Rows are points. Each copy is the shape, with its points in the same order, turned, moved and blurred by noise. Some copies are also mirrored. Which?

Shape, 7 rows:
[[ 2.7  2.2  1.8]
 [ 3.0  3.5 -2.0]
 [-2.4 -1.6 -2.0]
 [-1.4 -3.4  3.3]
 [ 4.5  2.7 -2.4]
 [ 1.3 -2.7 -4.7]
 [-1.8 -2.4  1.1]]
Copy 1, 7 rows:
[[ 1.1 -0.8 -3.9]
 [-2.5  0.8 -4.5]
 [-1.7  1.0  2.5]
 [ 2.8 -1.4  3.1]
 [-3.3 -1.1 -5.2]
 [-4.8 -1.0  1.4]
 [ 0.8 -0.2  3.0]]
Copy 1 is: only turned
Copy 2:
[[-0.7 -0.8  2.7]
 [-4.0  1.6  2.1]
 [-0.5  0.0 -4.4]
 [ 3.9 -2.8 -1.8]
 [-3.5  3.3  2.7]
 [-0.2  4.8 -3.2]
 [ 2.0 -1.7 -3.1]]
Copy 2 is: only turned
Copy 3, 7 rows:
[[ 1.7 -3.4 -1.0]
 [ 0.4 -4.8  2.8]
 [-1.6  2.4  2.0]
 [-0.4  2.8 -3.3]
 [-0.9 -5.7  2.2]
 [-5.1 -0.6  2.7]
 [-0.7  2.4 -0.9]]
Copy 3 is: mirrored
Copy 4, 7 rows:
[[-0.2 -0.1  3.0]
 [-3.9  1.4  2.0]
 [ 0.5  2.9 -3.6]
 [ 4.7 -0.4 -1.8]
 [-4.8  0.0  1.7]
 [-3.1  0.5 -4.9]
 [ 3.1  1.0 -2.3]]
Copy 4 is: mirrored

Shape:
[[-1.7  1.7  0.5  0.9  3.2 -1.5]
 [ 4.4 -5.0 -0.8 -2.1  1.6  5.6]
 [-1.1 -2.7  2.5  0.6  1.3 -1.8]
 [ 4.7 -1.4 -1.3  1.5 -0.9  1.7]
 [-0.9 -4.7  0.8 -1.8  1.1 -2.1]
 [ 5.6 -3.3  2.2 -1.4 -0.5  2.0]
 [-3.1  1.9  3.3  4.4 -1.4  0.9]
 [ 6.1  0.3  3.4 -0.5  2.8 -2.9]
 [-1.1  3.8  2.8 -1.6  2.0 -1.2]
 [-0.3  2.0 -2.9  1.2 -3.9 -0.2]]
Copy 1 (10 x 6):
[[-0.7  0.9  0.9 -0.1  0.5 -4.6]
 [ 7.7  1.1 -1.8  0.4  1.4  2.6]
 [ 0.3 -0.6  1.6  2.2 -2.7 -2.5]
 [ 2.6 -1.7 -2.2  3.7  2.8  0.5]
 [ 3.0 -1.2  0.3  1.2 -4.7 -2.3]
 [ 4.3  1.5 -3.4  4.2  0.0  2.0]
 [-5.4  0.0  2.4  1.0  0.7  0.3]
 [ 1.8  4.3 -2.6  7.0  0.0 -4.1]
 [-2.8  3.3 -1.4  0.2 -1.1 -3.6]
 [-2.7 -4.0 -3.4 -0.5  1.4 -0.7]]
Copy 1 is: only turned
Copy 2:
[[-0.8 -3.0  2.5  1.5  0.8  1.5]
 [ 4.3 -5.3 -4.7 -5.8  1.8 -1.7]
 [ 0.0 -1.0 -1.1 -1.2 -0.3  4.0]
 [ 2.2 -1.9 -5.4 -0.4  2.5 -2.3]
 [-1.0 -2.9 -2.0 -2.8 -2.4  1.8]
 [ 5.8 -2.5 -4.9 -1.9 -0.3 -0.2]
 [ 0.8  3.3  1.9  1.0  4.0  2.9]
 [ 4.9 -4.2 -3.2  3.4 -2.1  0.9]
 [ 2.1 -1.6  3.6  2.4 -0.8  0.7]
 [-1.3  2.1 -0.2  1.3  2.1 -4.3]]
Copy 2 is: only turned
Copy 3 (10 x 6):
[[-4.2  1.0 -0.1  0.8 -1.4  1.8]
 [ 6.0  0.1  0.5  0.2 -6.5  0.3]
 [-2.0  3.2 -2.1 -0.6 -2.1 -1.5]
 [ 3.4 -1.9 -3.3  1.3 -1.6  1.4]
 [-0.6  4.5 -1.9 -2.9 -3.0 -0.4]
 [ 5.0  2.2 -2.7  2.6 -2.8 -0.8]
 [-4.5 -2.1 -0.5  1.0  1.2 -4.4]
 [ 0.2  4.3 -4.5  5.4 -1.7  2.5]
 [-3.5  3.0  1.8  2.8  1.1  0.9]
 [ 0.2 -2.5 -1.3 -1.9  3.4  1.8]]
Copy 3 is: mirrored
Copy 4 (10 x 6):
[[ 1.1  0.8  2.7 -0.6  2.3 -0.9]
 [-7.8 -0.9 -0.8 -3.1 -1.9  3.8]
 [-0.1 -2.2  3.1  1.8 -0.2  2.0]
 [-4.1 -1.2 -3.4  0.3  2.4  2.1]
 [-0.1 -4.2  2.7 -1.0 -1.0  2.8]
 [-3.9 -0.4 -2.4 -0.3 -0.8  6.0]
 [ 0.0  0.6  0.7  5.2 -0.2 -3.5]
 [ 0.2  1.9 -0.1  0.6  3.7  6.8]
 [ 3.3  3.0  1.1 -0.5  0.8  0.4]
 [ 0.2 -2.4 -4.7  0.5  1.3 -3.1]]
Copy 4 is: only turned
